Each row is a point. Each copy is the shape, with its points in the same order, turned, moved and blurred by noise. Some copies are also mirrored. Which?

Shape (6 x 2)
[[-36, -20],
[32, 28],
[-18, -54],
[-42, -7],
[-8, 9],
[-11, -23]]
Copy 1 (6 x 2)
[[-25, -26],
[12, 47],
[9, -49],
[-38, -18],
[-14, 12],
[0, -16]]
Copy 1 is: only turned
Copy 2 (6 x 2)
[[26, -57],
[3, 31],
[-17, -68],
[31, -42],
[22, -18],
[0, -37]]
Copy 2 is: mirrored
Copy 3 (6 x 2)
[[36, 5],
[-51, 2],
[34, -35],
[26, 18],
[-6, 10],
[12, -16]]
Copy 3 is: mirrored

Shape (7 x 3)
[[5, 17, 40],
[-6, 26, -35],
[-1, -31, -26],
[65, -19, -19],
[6, -33, -6],
[16, 13, -20],
[27, -21, 60]]
Copy 1 (7 x 3)
[[13, -37, 37],
[5, -17, -42],
[-41, 5, -4],
[4, 51, 9],
[-40, 6, 13],
[5, 3, -7],
[-4, -7, 72]]
Copy 1 is: mirrored
Copy 2 (7 x 3)
[[-6, -12, 45],
[-6, 21, -26],
[20, -28, -35],
[75, -12, -2],
[21, -42, -10],
[17, 11, -5],
[18, -49, 57]]
Copy 2 is: only turned
Copy 3 (7 x 3)
[[0, -8, 37],
[-27, 23, -25],
[23, 5, -48],
[-11, -53, -44],
[24, -10, -31],
[-24, -6, -17],
[25, -55, 33]]
Copy 3 is: mirrored
Copy 4 (7 x 3)
[[-1, 12, 50],
[5, 40, -12],
[-1, -14, -22],
[57, -26, -7],
[-7, -28, 0],
[21, 20, -6],
[12, -38, 65]]
Copy 4 is: only turned

Shape (7 x 4)
[[-44, -10, 10, -5],
[27, 45, 27, 27],
[-44, -3, 6, -19],
[48, 17, 49, -9],
[7, 12, -21, -31],
[-21, -32, 30, -6],
[35, -51, 22, -14]]
Copy 1 (7 x 4)
[[-21, 1, 31, -13],
[7, 40, -43, 28],
[-18, 5, 33, -23],
[-16, 24, -74, -9],
[31, 12, -2, -36],
[-35, -18, 3, -17],
[-16, -41, -43, -29]]
Copy 1 is: mirrored
Copy 2 (7 x 4)
[[-43, 14, 3, 14],
[47, 21, -38, 27],
[-47, 20, -5, 3],
[39, -20, -57, -4],
[2, 25, 2, -32],
[-27, -24, -8, 17],
[7, -58, 12, -7]]
Copy 2 is: mirrored
Copy 3 (7 x 4)
[[-37, -24, -16, 21],
[12, 18, 57, 38],
[-25, -16, -28, 19],
[48, -22, 41, 44],
[20, 2, -10, -12],
[-23, -55, 2, 22],
[22, -74, 23, -1]]
Copy 3 is: mirrored

Shape (9 x 6)
[[-28, 23, 28, -21, 22, 23],
[19, -17, -1, 7, -14, 34],
[-26, -45, 26, -22, -12, 3],
[-25, 20, 18, 26, -112, -26],
[22, 10, -17, 5, 7, -21],
[-5, 19, 14, 17, 27, 9],
[11, -21, 7, -21, 3, 8],
[-20, 20, -21, -34, -27, 34],
[24, 24, 18, -20, 18, 13]]
Copy 1 (9 x 6)
[[-17, 4, 32, -36, 26, 9],
[-13, -30, -9, 8, -14, 27],
[-43, -51, 28, 0, 5, -23],
[-75, 28, -27, 79, 24, -27],
[23, -9, -20, 3, 6, -17],
[5, 17, 12, -26, -9, -1],
[0, -38, 11, -1, 7, 0],
[-31, -20, -23, -13, 48, 25],
[23, -4, 20, -7, 20, 21]]
Copy 1 is: mirrored
Copy 2 (9 x 6)
[[9, 31, 27, -16, 2, 31],
[24, -47, 4, 5, -9, 11],
[-11, -33, 75, -15, -10, -7],
[-11, -28, 49, 85, -93, -20],
[12, -6, -16, 12, -3, -34],
[12, 8, 5, 13, 12, 20],
[23, -26, 20, -11, -1, -13],
[14, -7, 4, -21, -53, 25],
[43, 20, 8, 4, 0, -3]]
Copy 2 is: only turned
Copy 3 (9 x 6)
[[-10, 26, 38, -9, 18, 27],
[30, -14, -10, 10, -7, 41],
[1, -44, 14, -43, 8, 23],
[-9, -30, 21, -19, -121, -8],
[21, -3, -19, 20, 3, -22],
[0, 7, 21, 32, 15, 3],
[20, -14, -9, -25, 15, 17],
[-12, 27, -15, -7, -26, 41],
[30, 28, 9, 4, 14, 5]]
Copy 3 is: only turned
Copy 4 (9 x 6)
[[-6, -54, -6, 24, -11, 17],
[-8, 1, 17, -33, 8, 31],
[-20, -47, 25, -34, 1, -24],
[11, 37, 61, -16, -83, -38],
[14, 14, -17, 2, 21, 0],
[-21, -10, -5, 29, 19, 18],
[6, -26, 5, -27, 16, 2],
[-2, -24, -23, -27, -46, 23],
[28, -23, -3, 9, 15, 27]]
Copy 4 is: mirrored
